Rows are points. Each copy is the shape, with its points in the same order, turned, moved and blurred by noise. Some copies are also mirrored. Which?

Shape (7 x 3):
[[ 16 -19 -30]
 [-38  -3 -14]
 [  1 -14  -7]
 [ 13   7  17]
 [-32  11 -43]
 [ 17 -29  22]
 [ 23 -53  30]]
Copy 1 (7 x 3):
[[ 16 -13 -37]
 [ -1 -32  21]
 [  0  -1  -8]
 [ 10  22   5]
 [ 23 -48   8]
 [-21  26 -17]
 [-43  28 -31]]
Copy 1 is: mirrored
Copy 2 (7 x 3):
[[ 25  31 -14]
 [-29  37   0]
 [  7  15   4]
 [  2 -13  -5]
 [-22  54 -24]
 [ 20 -12  20]
 [ 40  -9  39]]
Copy 2 is: mirrored
Copy 3 (7 x 3):
[[ -9  -9  37]
 [-33  23   0]
 [-16 -11   4]
 [  9  -4 -15]
 [-29  40  24]
 [ -1 -39 -12]
 [ -9 -60 -18]]
Copy 3 is: mirrored

Shape (7 x 4):
[[  2 -15  -8 -33]
 [  6  22  11 -31]
 [-24  -8   8 -18]
 [ 33 -18 -36 -18]
 [ 21  13 -30  44]
 [ -4  14 -12  -9]
 [-19 -18  50  45]]
Copy 1 (7 x 4):
[[-19 -12 -21 -18]
 [ -7   8  16 -25]
 [-32   8  -2  -3]
 [ 25 -14 -39  -3]
 [ 42  26   2  36]
 [ -6  13  -3  -5]
 [-29  -8  39  60]]
Copy 1 is: only turned
Copy 2 (7 x 4):
[[-16 -16 -25 -10]
 [-40   7 -34  10]
 [-35   2  -1 -18]
 [ 22 -18 -42  -1]
 [ 32  45 -16  22]
 [-15  20 -24  -1]
 [-19  22  59  23]]
Copy 2 is: mirrored
Copy 3 (7 x 4):
[[-28 -11  22 -21]
 [-18  17   7 -49]
 [-23 -21   7 -40]
 [ -6  12  28  23]
 [ 20  -2 -39  17]
 [-20   1  -5 -22]
 [ 35 -45 -28 -60]]
Copy 3 is: mirrored
Copy 4 (7 x 4):
[[ 16 -19 -19 -29]
 [ 34  15   0 -19]
 [ -2   7   0 -31]
 [ 20 -22 -50  -7]
 [ -7  25 -54  36]
 [ 11  12 -23 -15]
 [-37  -3  29  40]]
Copy 4 is: only turned

Shape (11 x 8):
[[ -9  14 -21  -7  -4  22  -9   2]
 [ 17   7  -4 -16  -8  22 -22 -16]
 [-24  -9 -14  -4  37  -1 -16  -2]
 [ 26  30 -16   6 -15  12  14  -1]
 [-57  -8  -5   2  -8 -60 -18 -10]
 [ 16  15  -4 -20 -16  21  39  -8]
 [ 22  -5 -14  -8   6   7 -10   8]
 [-31  -1   1  11  22  -4 -16 -15]
 [-26 -14  -1   4  -8  15 -19  12]
 [ 25   3  11   7 -13  17 -12   5]
 [ 19 -12 -22  11  -8  22  -6 -16]]
Copy 1 (11 x 8):
[[  0   7 -15   9  30 -11  27   2]
 [ 12  14  -5  33  24  -5  11 -24]
 [-26 -19   1   1  32 -42   3   6]
 [ 34  17 -20   3  12  13  12   7]
 [-49   8  15 -34 -25 -51  19 -10]
 [ 31   2  13  -7  22  26  23  -1]
 [ 16 -19 -13  15  16 -15   5 -12]
 [-34   4   5  -1  16 -28  -3  10]
 [-36  -7  -3  20  13 -18  33  -1]
 [ 11   1  -7  36   5   9  10  -2]
 [ -3  -5 -24  13  21  16   4 -19]]
Copy 1 is: mirrored
Copy 2 (11 x 8):
[[-16  -6  -9 -10  16  25   6  -2]
 [-13 -20   4 -30   1  18   0 -23]
 [ -8  15  21  14  32  -4  -1 -11]
 [  5  -5 -33 -12 -22  20   3 -15]
 [-58   7   8  30  16 -50  28   5]
 [ 22   4 -34 -30  -6  13  34 -15]
 [  4 -10  -9 -16   9   1 -17 -13]
 [-17   3  27  21  18   0  16 -12]
 [-14 -23  12   1  23   5  11  17]
 [  8 -29   2 -19 -16   8  -2  -4]
 [  3 -34 -11  -3  12  11   1 -31]]
Copy 2 is: only turned
Copy 3 (11 x 8):
[[-21  11  -1  14 -20  28  -2  -3]
 [  4  -3   1   0 -28  29 -23 -12]
 [-24  10 -16 -18  23  27  -5   9]
 [ 11  15  -9  24 -36  -3   7  -4]
 [-29  27  40 -11  53  -7   4 -31]
 [ 10   8  11   4 -48   5  26  13]
 [-11  -6 -12  -2 -18   2 -15   4]
 [ -9  12  -6  -6  29  33   5  -7]
 [-31 -16   7  11  10  29   4 -11]
 [ 12 -23  -5  21 -17  12  -6  -8]
 [ -6 -11 -22  -7 -26  14   2 -24]]
Copy 3 is: only turned
Copy 4 (11 x 8):
[[ -3  10  -2  -5   8  33   4   8]
 [  8  -5  24  -4   8  40 -16   8]
 [ -9   1  -2   1  44   7   6 -23]
 [ 27  -4  -5  -1 -18  21  -3  24]
 [-12  56  12 -29  19 -39  -7 -37]
 [ 33 -11   5 -14 -29  35  25   2]
 [  3 -22   3 -14  13  19 -11   6]
 [ -9  16  10  16  23   0   2 -27]
 [-34  10  11  -5   6  14   1  -6]
 [ -3 -16  22   6 -13  16 -14  15]
 [  1 -14  -4   2 -10  34 -24  -9]]
Copy 4 is: only turned
